Every row gives one point. The last column is the point's height on a tilted bowl or saddle (a function of degree 2), plus a little noise. Along how many of its main directions does it bend up, bend down or stay straight?

Points (10 x 3):
[[-13   5  52]
 [  6   8  52]
 [ 57 -29  29]
 [ -6  26  57]
 [ 60  31 -11]
 [-22 -41  21]
 [  3  -1  52]
 [-19 -21  37]
 [ 12  -4  50]
 [ 26  15  41]]
Directions: 0 up, 1 down, 1 straight

Points, 16 rows:
[[-31 -13   3 -23]
 [-27  -3 -15 -31]
 [-12 -19 -15 -55]
 [ -9 -42  24 -24]
 [ 14  17 -18 -42]
 [-36  15  14  60]
 [ 12 -20  10  -7]
 [ -2  24  25  -6]
 [ 12   2   7 -26]
 [  9 -19   6 -15]
 [-18  37  -1  36]
 [ 24 -19  60  44]
 [ 14  12  37 -11]
 [ -7   6  11 -28]
 [ 16  15  41  -9]
 [ 11 -18 -10 -18]]
Directions: 1 up, 0 down, 2 straight

Points, 18 rows:
[[ -7  37 -17   3]
 [  6  -4   9  -2]
 [-30  18  15   1]
 [  4   2  -9   6]
 [-32 -60 -20  -5]
 [-39 -25   3  -5]
 [ 27 -43 -12   4]
 [ 16  -7 -15  11]
 [-58  48 -20 -60]
 [ 18   0  -9   7]
 [ 11 -15 -33  27]
 [-16  20   8   1]
 [-50   9 -35 -46]
 [-21 -27  25   8]
 [ 21  37  30 -14]
 [-25  13  -2  -5]
 [ 17   1 -30  26]
 [-37  -4  -3 -11]]
Directions: 1 up, 1 down, 1 straight

Points:
[[-12  -9  -6   4  -4]
 [ -6  -3 -20  11   3]
 [-12  -3  10  19  -1]
 [ 21  25 -10 -17  15]
 [-28  31  17  13  28]
 [ -3  14  10   7  -1]
 [ 28   4 -15 -10  14]
 [  2  -3  10   7  -5]
 [  8  18  12  18   7]
 [ 60  -9  23   9  60]
 [-14   5  -3   8  -3]
 [  6 -22 -12   1   3]
 [  6  11   5  -9  -3]
 [ 28  28 -17   4  23]
 [ -5  18  -4 -21   4]
 [-10 -15  11 -28   6]
 [-14  16   3   0   0]
 [  2  -5 -10  12  -3]
 [ 26  -3   6 -20  10]
 [ -8  -1  14  -3  -4]
 [-14  -7 -10  18   1]
 [-10  -7   9  17  -2]
 [  9 -18  -9  16   3]
 [  0  14 -14 -21   6]]
Directions: 4 up, 0 down, 0 straight

Points, 47 rows:
[[ 15  21   5 -14 -30  11 -17]
 [ 30   9   1   3   4 -16 -22]
 [ 13  -2  51 -38 -17  25 -50]
 [-32 -17 -13  -5  25 -11 -31]
 [ 36   1  15 -17  13 -30 -36]
 [-27  15  24  -6 -10  -6 -26]
 [ 15 -11 -27  18  10 -22 -27]
 [ -5  30  -6 -12  20 -11 -20]
 [ 14   8 -15  15   4 -11 -17]
 [-20  10 -12   4 -26  24 -18]
 [-15  16 -16   1 -24  27 -15]
 [ 20  -4  31  45  20   4 -38]
 [  7  -9 -34   0 -10   7 -13]
 [ 20   1  19  -7   1  26 -22]
 [-13  -4   6  15  -6  23 -21]
 [ -7  -9  17 -22  -7 -26 -32]
 [-11   4   1 -19 -19   9 -19]
 [-19   8 -36  -1   6  -3 -19]
 [ -8  11  11  20   2  22 -21]
 [-11  -8 -13  -7  -1  34 -22]
 [ 31  -1   7  15  36  33 -46]
 [ 21  -9  19  23 -13  -6 -23]
 [-16  -7 -60  -8 -16  -3 -29]
 [  5  -3 -10  -6   2 -30 -24]
 [  0 -19  37  21  41  -2 -28]
 [-35  21 -24  -2   7  19 -33]
 [-20  -7  14 -39   7 -29 -47]
 [  3 -46   7 -18  27  21 -56]
 [-20  52 -24  26   6 -16 -60]
 [-11  35 -11  -8  18  21 -28]
 [ 16  12  -9   9   7 -35 -29]
 [  2 -30 -16 -18  13  -3 -26]
 [-24 -15   8 -24 -22   8 -37]
 [ -2 -14 -20 -36 -19  11 -30]
 [ 32  16   1 -18   1   5 -23]
 [ 34 -40 -32  22   1  -3 -55]
 [  7  -3 -11  25   6   8 -18]
 [ 11  -9  -4  50  -8   5 -42]
 [ 13 -31  37 -13  34 -24 -31]
 [-34  22  14 -13  24  32 -55]
 [ -1  -1  12  18  40 -12 -15]
 [  6  14   0 -48  17  -3 -37]
 [ 17  18  -5  -2  24  19 -19]
 [ -2  13 -15 -19  11 -14 -17]
 [ 17  -9 -13 -34  13 -25 -32]
 [-13   8   2  11 -19  -4 -18]
 [ 24 -36  -8   0  -2 -32 -52]]
Directions: 0 up, 4 down, 2 straight

Points (73 x 9):
[[  2 -11  21  31 -33 -47 -14  10  28]
 [-15  17  11 -21  18   7  -3  16  -3]
 [ 10  17 -17  54  17  15  25  24   1]
 [ -5   4  17  -1 -30  27  39 -10  -2]
 [ 28  -6  14  -2 -14 -36 -35  26  -1]
 [ 12  -7   3   9   7  -5 -19  12 -12]
 [  9  22   9 -13   8  -3   2  38 -12]
 [  8  29  -9   7  20 -12   6  30 -15]
 [-34  22 -25   5 -14  43  11  11  36]
 [ -1  40  -7  18   9   3  18  36 -11]
 [ 22  42  10  31 -48 -29   2  19  16]
 [ 14  -5  -4 -16  36   9 -15 -13  -1]
 [ -3  17 -40   5 -14  -2 -30 -47 -23]
 [  2 -10  10  11  -6 -24 -31   1  -5]
 [ 24   2   2  37 -14 -12   7   1  -6]
 [-16 -13 -10  -4 -11  -9 -19  21   4]
 [ 42   3 -20  -5 -39 -14 -40  -4 -30]
 [ 12 -13  19  17 -11  10  12 -13  -9]
 [ 29  25 -21  23   8 -11  18   6 -26]
 [  4  -5 -32  -5 -17   5  13  52   8]
 [ 25  -8 -19 -10  28  12 -16 -14  -6]
 [ 44  38   1  51  12  -8  -2   1 -16]
 [ 20  -5   5   0  27  -8   7  -2 -13]
 [ -7  -5 -50   3  30 -14  31 -27 -39]
 [-25  19   3   5  -7  -9 -45  22  26]
 [-29  20  17 -20 -11 -14  43   9 -19]
 [ 12 -44  19  17 -14  25   8 -26   1]
 [-33   4 -29  -2 -10 -49  24 -36 -24]
 [ -9 -11   8 -29  15  27  34 -36  21]
 [-24 -45 -17 -46   3 -32  -7  15  -5]
 [ 14  13   1 -22   3 -39  26  13 -20]
 [-18 -28  -6  25  23  20   3 -17   8]
 [ 25 -36   7 -15  -2  36 -35  11 -28]
 [-13  46  -9  53 -20   1  31   6   3]
 [ 32  13   7  16  41  -7  -1  30 -19]
 [ 29 -54 -39  12 -55  -5  37 -43  33]
 [ 21  -7 -23  31  10  15 -11  13  -3]
 [  1 -31   8   0  35 -12   8 -16  -1]
 [  1  -5  49  16 -18  -6 -24  -8 -22]
 [ -7   8   6  44  11  25  -9 -28   2]
 [ -5  13   5   0  39  16 -10   6  -1]
 [ 26  -6  35   7 -40   4  18  -4  -5]
 [-16 -16 -13  -1 -37   0  20 -39   3]
 [  3  19  30  15 -13 -33   0  18   5]
 [ 20  26 -13  24   6  32 -20 -10  -1]
 [ 18  10  21  16   6  28 -15   3 -18]
 [ 21  23 -31  11  -4 -29  18  -6 -32]
 [ -8 -22  40  33  31  -2 -33  -7   1]
 [ 38   1  15  -4   6 -15  -8   7 -13]
 [ -1  20  39  14 -10  47  37 -29  -7]
 [ 13   7  23  29 -43  -6  24 -33   7]
 [-34 -12   2 -47  37  12   2 -10  13]
 [ -6  22   6  18 -30  -4   4   4  -1]
 [ -2   6  -4   4  11 -60  10   7  -4]
 [ 24  -2 -12   8  26 -22  19 -15 -21]
 [ 12  27  -1 -37  -2 -34   9  -4  -4]
 [ 21  15 -20 -29 -11  56  29  -9  49]
 [ 28  14 -17   5   4 -13   9  -2 -21]
 [ 38   7  50 -38   5 -23 -23  12  13]
 [-23 -26  -3 -31   6   1  12   3  -7]
 [-41   6 -16  -2  26 -25  -8 -11   6]
 [  1  11  -3  15 -18   8  -2  16  -3]
 [ 11 -36  23  -7  30 -56  23  13   8]
 [ -1  17  52 -19  17  -6  57  25 -60]
 [ 32   1 -12  19   7   8 -47  21 -19]
 [ 17  -4 -13   1 -18  -5 -19   6 -15]
 [  1  11 -17   5  -5  -2   0  25  -3]
 [ -7 -19 -22  -3  44  20  -9 -28  11]
 [  3  -8   7 -20  31  -5 -13  30  -5]
 [ 30  19 -15  -5  11   4 -19   2 -15]
 [ -9  -1  35  -4 -10  25 -40 -19 -30]
 [ 58 -11 -13 -22  57   0   0  19 -14]
 [ 21 -27  -6  18  34  -5  -2  15  -7]]
Directions: 4 up, 2 down, 2 straight

Points, 64 rows:
[[ 14 -19  31 -19 -27 -25 -13  44 -29]
 [ 35  34   6  43  25  12  -6  -5 -32]
 [ 13   9 -15   6 -29 -31 -13  -1 -17]
 [ 41   6 -17   9 -37  60 -41  19 -60]
 [  6   0   2   2 -20  23  21  31 -12]
 [-11  -3  -9  25   3  24  29 -18 -21]
 [ 17   8  23  13 -14  -5  -5  12  -5]
 [-13  20  -9 -14   0 -10  35  28 -14]
 [  4  24 -14   1   7  11  32   4 -14]
 [  0 -21 -40  15  -5  -7  17  18 -18]
 [-28  11 -10  14  54 -12  29  51 -43]
 [-29  -8   6  26  -2  24  28  -7 -20]
 [ 24  21 -12  41  22  24 -31 -20 -39]
 [-28  13  25   0  -9   1   9  -6  -6]
 [  1  -1   5 -22  -2  -8  -7 -19  -8]
 [ -5  17  -6 -12  31 -13  -1  28 -15]
 [ 15 -34  -3 -26   8  56 -21   1 -47]
 [  9 -23  15  -2   3 -13   6  18  -5]
 [ -3 -10  17  27   9   2 -21 -13 -13]
 [-26  -5  17  31   3 -35 -26 -12 -19]
 [ 21   4  41 -21   1   1   4 -38 -27]
 [-14  23  -1   0 -47   5  11  30 -24]
 [  0  42   1 -31 -26  -2  -5  13 -23]
 [ 12  17  25  39  -4 -17   9  -9 -14]
 [ 28   4 -15 -50   3 -17 -10 -22 -33]
 [-33   7  -4  20  12  -4  -9 -16 -11]
 [ 12  27  19  10 -11  19  11  11 -10]
 [-16  -5  24  -4  24  14   7   0 -11]
 [ 24 -46  28  10  35  25  -6  34 -43]
 [-18   7  15  36 -35 -20  19 -20 -25]
 [-51  -4  -7  -3   6 -34   5  17 -16]
 [-12  31  -6 -21 -21  34  20  14 -24]
 [-42  14 -10 -16  -2   6  25  -8 -17]
 [ -9  19 -11  20 -16  48 -23  26 -29]
 [  6 -39   6 -26 -50 -30  19  -7 -33]
 [  0  -8  14 -25  13   4  24   0 -10]
 [ -7   2 -19  19  -1   8   9   2  -7]
 [-18  30 -11   5 -10 -12  10 -28 -16]
 [-18  -7 -14  15  11 -10  -2  16  -6]
 [ -8 -13  22  40 -33 -23   1  10 -21]
 [ 32  34  12 -25  -9   0  11   7 -18]
 [ 28  -1 -16  -7  21  -7 -14 -14 -18]
 [ -2  -6  -8  24   7  -4  17 -28 -14]
 [ -2  14 -14 -14 -15 -36  -3  18 -12]
 [ 10  19 -20  -8  12  -7  36 -19 -19]
 [ 31 -30  10 -18 -29  -9 -17 -38 -38]
 [ 11  19  14  21   4   4 -15   2  -9]
 [ -6  27  22  42  -3 -10   9 -25 -22]
 [-22 -21 -24 -24  16   7   4 -48 -36]
 [ 26  15   4  34   5  -6  -3  26 -13]
 [ 20   2  -5  -1 -22   6 -19 -12 -14]
 [ -4   2 -24 -52 -21 -12 -13 -10 -29]
 [-18 -18  -9  -9 -16  -5 -13 -25 -14]
 [ 18 -33  15 -15 -23  26   8 -12 -24]
 [  7  20  11 -20  -3  15 -20 -17 -17]
 [ -2   7  37  -8  23 -39 -11 -18 -19]
 [ 23   9 -15  26 -13 -22  21 -18 -17]
 [  2 -26  23 -41 -16  24  -3  -6 -27]
 [-22  33  23   4  -9 -20   3   9 -10]
 [  9   2  21   4   5  26  -9  26 -10]
 [  4 -33   4  11   8   0  20  16 -10]
 [ 24  38 -11  -3   8   1  16   9 -16]
 [ -9 -15   7   3  10 -34  -6   4  -6]
 [  1 -48 -31  14 -12   1  30  18 -31]]
Directions: 0 up, 8 down, 0 straight

Points:
[[ -7   0 -13  -7  26   8 -26 -13 -17]
 [-33  -2  18  -4 -45   8   7  -2 -41]
 [-20  13  12  13   6  18 -31 -15  -9]
 [-18 -36 -11 -14  -2 -14   1  -7 -41]
 [ -8  -3  15  12   9   5  17   0  -5]
 [-36 -11  28 -10  15  -9  -8 -13 -44]
 [-12 -30   3  -6 -11  20   9  12 -17]
 [-27  10  -2 -15  -9 -19 -24 -23 -15]
 [-30  29   0 -44   2  10   1 -11 -11]
 [ 17   7  14 -20   8   4   3 -11  -4]
 [ -2 -53  -9  18 -25  16  34  27 -23]
 [  4  26 -14   7  11   4  34 -24   5]
 [ 25  -2 -18   2  -6  -7 -22  37 -35]
 [-16  18   4   7  60  19  34  20 -41]
 [ -7  14 -40 -13 -19  20  25 -12 -12]
 [-25 -15   9  -5 -11  10  22 -20 -28]
 [ 22 -12 -25 -15 -15 -14 -15 -11 -33]
 [-13 -23 -13  14  -9 -31  -7  12 -46]
 [ -6   2  -8  23 -11 -12  15 -12 -13]
 [  1   9   5   6   0  17  -4   5  11]
 [  1 -20  19   9  30   1 -30  10 -49]
 [ -9   3   8 -27 -16  32  11 -15 -24]
 [ 32   7 -10 -29 -10 -29 -25 -11 -43]
 [-10  12 -45   6  26 -22  -8  26 -57]
 [ 11   4 -20 -18 -14  25  39  -9 -15]
 [ -7 -14  12 -33 -20 -40   8   2 -49]
 [-13  -9  39  45  -6  32 -17  44 -33]
 [ 19  -1  11  23   0   5   4 -16 -14]
 [ -7  21  13   6  29  -2  -1   9  -8]
 [  4   3  29  27  32   5   1 -31 -44]
 [ -4 -18  -2 -11 -27 -19  32  -2 -27]
 [-37  -7 -23  -9  -6  11  14  19 -26]
 [ 20  -9  -8   4   5 -44  -4 -13 -39]
 [ -9   8  16  12  -5   2  31   5 -12]
 [  2  27  34   5 -21 -36 -25  20 -42]
 [  0   6 -19   9  13  12  26   9   7]
 [-14  15  15  26 -27   4  -1  15 -14]
 [ -2   6  20   1   3 -22  19 -29 -17]
 [-25 -44  -9  11  -5  16   9  29 -35]
 [ -9 -14 -35   5   9 -34  13 -16 -26]
 [  9 -23  25   2   8 -13 -29   8 -42]
 [ 19 -22 -10  -5  18   1  -3 -12 -17]
 [-25 -14 -22 -19   3 -10  22  17 -28]
 [-42 -13  17 -15  -1  16 -37  -4 -53]
 [ 22  -3  14  -6  40  49   3   6 -42]
 [  8  10   3   1  -8   1 -15 -47 -17]
 [-16 -19  -6 -22 -25  36  16 -11 -46]
 [ 29 -27  28   4   8  -7  45  25 -25]
 [ -6  21 -10 -18  -1 -10  -6   6   5]
 [-11  31   3 -10  30  27  14 -52 -12]
 [ 19  18 -17  -1  14  10  -4  -7   5]
 [ 11  -8  -5 -25 -26  17  -3   1 -15]
 [ 15   1   6   4   5 -27   3  36 -33]
 [-16   8  -6  18  22   5 -16  -1  -9]
 [-20  -2  -2  38   9  24  -9  33 -25]
 [ 19  -8 -36  -5   9  33  -4 -22 -25]
 [ 18 -25 -16 -28  -2   5  29  36 -27]
 [ 13  13 -13 -16 -40   9 -25  -6 -13]
 [-21  -4  10   0  13  -5  26  32 -22]
 [ -3 -16  -7 -40  28 -15  -2  17 -50]
 [  0 -37   7 -22 -25  34  11   1 -45]
 [ 15   2  19 -29  12  -7 -12 -35 -27]
 [  4  46   1  -2 -27  -7 -30 -30  -1]
 [ 31 -26   5  13   1 -36  13 -20 -40]
 [ 12 -18  -5  24  -2  34 -23 -26 -44]
 [ 19  -7  16  33 -23  49  -1  29 -10]
 [-13  -2  18  25  -2 -12 -12   6 -23]
 [-50 -25 -19  11  19  -9   7 -28 -60]
 [ 18  27  11 -18  11   4  -4  15  -2]
 [-10  14 -33 -13   7 -12 -15   9 -15]
 [ -2   3   7  -8   6   5 -25   5  -2]
 [-27  -9 -11   6 -13 -34  27   3 -40]]
Directions: 0 up, 6 down, 2 straight

Points, 72 rows:
[[ 40  -8 -18  20 -44 -14   9 -19 -36]
 [ -2 -10  24  17 -23  30 -16 -20  -5]
 [  2   1   2 -26 -21  28  21  16 -14]
 [ 11   4   4  14   2  -4 -23  27  -8]
 [ 14 -16   4   3  20 -31  14  17 -15]
 [ -8  10  -1 -20  17  -6 -22   8   0]
 [  9   4 -14  22   7  14   6 -36  -7]
 [-22  -2  26  -4  23  19  14 -10 -14]
 [ -5  -9  10  35 -18   5 -16  -6 -25]
 [-16   0  -4   8   5 -59  15 -15 -44]
 [ 10  16 -16  -5 -18 -12   1 -60   1]
 [  4   9  21 -15   9 -17  10 -13   6]
 [  5  14   0   2   8  12  16   0  -4]
 [-22   1   2 -15  -8 -16   1  26  10]
 [  7   0   6 -46 -17  28 -24 -17  -7]
 [-10  31  -4  -1  23  21  -6  -5  -9]
 [ 11   7  -2 -38  -5 -30  22 -35 -14]
 [ 29   4  16  19   3   7  16   8 -19]
 [ -7   3  41  10 -16  21   6 -29  22]
 [  2  -7   6  28  -6  -8 -20   4 -18]
 [ -7  32 -16 -25   8  40  24   0 -37]
 [-30  -5  27  35  16 -32  21   5 -60]
 [  0  36  20 -30 -29 -19   3  10   8]
 [ -3  -7  -3  17  14  20  18   6 -21]
 [-34   0 -31 -30  30  -4  30  45 -38]
 [ -1   5  -6  33  21 -20   4 -13 -30]
 [  1   1 -18 -15   1  21  -5  -9 -15]
 [-35  15   3 -10  12  25  26  -1 -30]
 [ -4   6   0  13  16 -20 -14 -21 -17]
 [ 12 -11  -5 -16  -9  34 -19  -5 -19]
 [  1  13   1 -17 -14  15  34  11 -11]
 [ 11  20  27 -30 -19 -51  -4 -16  -8]
 [  7   6  -4 -13 -12  40  15  12 -25]
 [ -1  22   3 -33   5  -5   1 -25   6]
 [ 18 -15 -21 -25 -20  20  23 -19 -15]
 [ 14  10  12 -14  -4  11  21  -2   4]
 [  6  30 -18  -8   6 -13 -11   5  -6]
 [ 28 -28  40   9  28 -15  -2 -18 -32]
 [ -4  -4  28   2  17  10 -20   6  -2]
 [-13 -11  -9  38 -30   0 -14   8 -37]
 [ -3  -6  -2 -20  -5  -5   0  -2   6]
 [ -8 -37 -10 -22 -36  -5 -23  13  13]
 [ -3 -11   3 -14 -11  47  11 -57   5]
 [ 39   4  -1   9  -7  20 -32 -35 -28]
 [ 16  17 -20 -25  -9  18  21   0 -20]
 [ 13  -3  40 -24  11  -1   8 -12  11]
 [ 11 -23   1  19 -19  -3  34  34 -11]
 [ -9  24 -22 -10  27  25   5 -14 -24]
 [  5  16  12  17 -44 -12 -10  -6 -13]
 [  4   2  -4   7  -9  32  18  13 -21]
 [  5  34   3 -30   8 -32  -1  -5  -5]
 [-10   6 -18  18 -22 -22  16 -20 -16]
 [  8 -16 -12  -4  -7   3  -4 -14  -5]
 [-19 -15   0   2 -12  10 -14 -19  -8]
 [  2  -1  -4  37   4 -21 -22 -23 -40]
 [ 22  -6  17   6  10  -1  15 -24   1]
 [  8   3 -31   7   5  10   1   3 -19]
 [ 16  12  -5 -15   9 -45  -4  13 -14]
 [ 17  -8  -4  23  18  13  -3  11 -28]
 [  9  24   8  29 -18  -1   6  -5  -9]
 [ 20   1 -13 -22  10  31 -27   8 -35]
 [ -3   6  22 -10  20   0  16   1  -4]
 [-34   3  15   0   6 -13  14  18 -13]
 [ -2   2  11 -10 -33  -5 -39 -34  -6]
 [-22  -2   9  -7  -6 -19 -11  15   9]
 [ -4 -22   9  -5   1  21  -4  12   0]
 [  3  15 -37  12  29  -5 -23 -11 -38]
 [-39   4 -15  30 -29  18 -10  -3 -51]
 [-15   8  -5 -15   2  16   4  -5  -5]
 [ 41 -30  -3   0 -35  10  -8  -1 -19]
 [  7  11  13   3   2 -11  -9 -16   6]
 [-17 -36 -15 -26  32  -4  20 -47 -58]]
Directions: 1 up, 5 down, 2 straight
